Each row of a before or after table is a point. The points were changed in one or more steps. Then noise was added and the rows were shuffled. The steps act on how far a point lies along the listed directions, d1 being the first. Name the steps. A step turns or swaps two directions, mirrors them in a line or flattens them onto one, adds a multiple of one to another, or multiplies one. Angles are multiples of 10 degrees, from the lower direction toward the higher: turns from -170 to 170, lines from 10 to 170 but not 90. Use the fewest steps. Two steps may share a direction if one is a turn and the other turns, adds or multiplies; they go together, in the order done. Otherwise the lowest direction goes first.

Directions:
(1): [ 43  15 -50]
(2): [-31  60  -9]
(3): [42 29 45]
Before (14 x 3):
[[-12  33   2]
 [  1 -14  -1]
 [ -5  27 -15]
 [-20 -24 -42]
 [ -2  -4  13]
 [-21  24  16]
 [-24  -4  18]
 [ -4 -20  17]
 [-16 -30 -35]
 [-23 -60 -17]
 [-13  -1  24]
 [ -6  -7  12]
 [-26  11  25]
 [-14   9  -6]]
After (14 x 3):
[[-24  -7  16]
 [ 43  13  25]
 [ 18  41  48]
 [ 38  20  25]
 [-15 -10  21]
 [-16  13  17]
 [-13 -32   6]
 [  9 -15   3]
 [-22 -24  20]
 [  2  14   6]
 [-13   2  12]
 [-12   1   6]
 [  1 -35  -6]
 [ 17 -27 -11]]
Steps: turn d2 and d3 by -160 degrees

Directions:
(1): [ 35  44 -13 -34  39  17]
(2): [-17  31 -14  56  35 -22]
(3): [  3 -49  -1  14  47  39]
(4): [-19 -24 -48 -32  19 -41]
(5): [-60  15  35 -27  21   8]
(6): [ 29 -15  49  -5  24 -47]
Before (12 x 6):
[[ 15 -16  -4   4  -4   4]
 [ 24 -22  -4   9  -3   3]
 [  6   8  32  12  16  16]
 [ -2  -3   5   9  33  10]
 [ 17  -2  42   1  27  -6]
 [ 42 -11  40  58 -11  25]
 [ 28  20 -17   8  -7 -27]
 [ 16 -30 -20  45   7  -6]
 [-12 -37  -8  37   3 -11]
 [-35  26  29 -16  29 -14]
 [ 23 -30  -4   8  -6   9]
 [  6 -34 -13  40   4 -15]]
After (12 x 6):
[[-46  10  29  -9  22 -20]
 [ 60  15 -30 -17  49  -5]
 [ 38   3  -7  40  11   9]
 [ 18  -9  -5   0  -2   4]
 [  0   2  -6 -20  34 -11]
 [  8 -10  18 -14  35 -29]
 [-10 -11   0  10  23  -3]
 [ 23  12  15  34  12  22]
 [ 29 -14  -6   5   0   3]
 [ 32 -16  -3   2  -3  10]
 [ 34   4   8  37  10  13]
 [ 17   1 -14  20 -14 -30]]
Steps: turn d1 and d4 by 120 degrees; multiply d3 by 0.7

Directions:
(1): [-35 -54 -33 -34  20  -7 -38  12  41 -38  -7]
(2): [-32 -27  48 -10  13  33  31 -60  27  20 -24]
Before (13 x 11):
[[  3  -6 -37  -5  -2 -17 -23  26   1  -6   3]
 [ 15   0 -32   1 -13 -20  -9  27  -2   6  12]
 [ 16  18  36  12  -8   6  24  -6   0  15  -4]
 [  9 -15 -38 -10   2 -21 -24  32  37 -30   3]
 [-19 -20  49  -1  11  22  27 -60  22  31 -31]
 [ 15  16 -23   8 -17 -13 -19  30  -6  -9   2]
 [  8  30 -10  15 -19 -15  -6  25 -25  11  -2]
 [ 29  33 -27   6 -17 -25 -22  40 -30  -6  10]
 [  9  13 -42 -10  19 -23 -28  25 -22 -17  12]
 [ 22  17 -24 -10  -4 -19 -11  37 -15  -4  16]
 [  9   7  -5 -10   5  -9 -10   5  -2 -14  -2]
 [-15 -26  29 -17  11  22  16 -41  18   6 -21]
 [  6  -1  59  15 -13  20  49 -30   0  26 -10]]
After (13 x 11):
[[ 18   2 -31  -1 -13 -21 -10  28  -1  10  13]
 [ 16  16 -23   7 -18 -14 -20  30  -8 -13   2]
 [ 29  30 -33   4 -17 -24 -22  39 -28  -8   9]
 [  2 -10  51  12  -8  18  41 -29   8  20 -12]
 [  5  27 -12  15 -13 -15  -9  27 -22   8  -4]
 [ 11  17 -42  -5  20 -24 -27  23 -25 -14  12]
 [-13 -27  28 -19  12  23  17 -43  17   4 -21]
 [ 11   7  -5  -7   5  -9  -8   6  -4 -14  -3]
 [ 10  13  31  10  -6   2  19  -5   6   9  -3]
 [-20 -23  46  -3  10  24  25 -58  22  30 -30]
 [ 20  16 -24 -10  -5 -18 -12  34 -18  -2  14]
 [  5  -2 -34  -3  -1 -13 -18  27  -4  -3   2]
 [ 15  -8 -32  -4  -1 -20 -19  30  28 -27   3]]
Steps: multiply d1 by 0.7
